Every row gives one point. Each copy is the shape, with its points in the same order, stretched, turned, moved and blurred by noise. Say if it was mirrored as well.

Shape, 5 rows:
[[ 94   3]
 [  7  22]
 [-29   4]
 [-35  36]
 [-31   3]]
Copy 1, 5 rows:
[[ 95  62]
 [  8  -5]
 [-38  -2]
 [-21 -23]
 [-33   4]]
Copy 1 is: mirrored
Copy 2, 5 rows:
[[-73  10]
 [-11  32]
 [ 32   3]
 [ 36  46]
 [ 23   9]]
Copy 2 is: mirrored

Shape, 7 rows:
[[-53  27 -17 -82]
 [-55  21 -35 -27]
 [ 48 -49  44   4]
 [ 31  24  16   9]
 [ -5 -17  27  -1]
 [ 31  33  56  20]
 [ 38   1   8  -1]]
Copy 1, 7 rows:
[[ 33  43  95   4]
 [  0  56  57  -5]
 [  2 -68 -58   6]
 [ 20 -15 -42  60]
 [-13 -26  -8   9]
 [ 10 -45 -37  87]
 [ 23 -14 -49  32]]
Copy 1 is: only turned
Copy 2, 7 rows:
[[ 60 -76 -62 -54]
 [ 61 -65 -36  -6]
 [-62   6  -1 -30]
 [ 18   5  21 -27]
 [-14 -41  -1 -16]
 [  4  -6  49 -42]
 [  1   9  -1 -26]]
Copy 2 is: mirrored
Copy 3, 7 rows:
[[-72  44 -48 -28]
 [-56  -6 -34 -31]
 [ 35   4  73  38]
 [ 30  -6   1  22]
 [ 10   3  33   3]
 [ 64 -10  12   2]
 [ 17  -1  12  34]]
Copy 3 is: mirrored
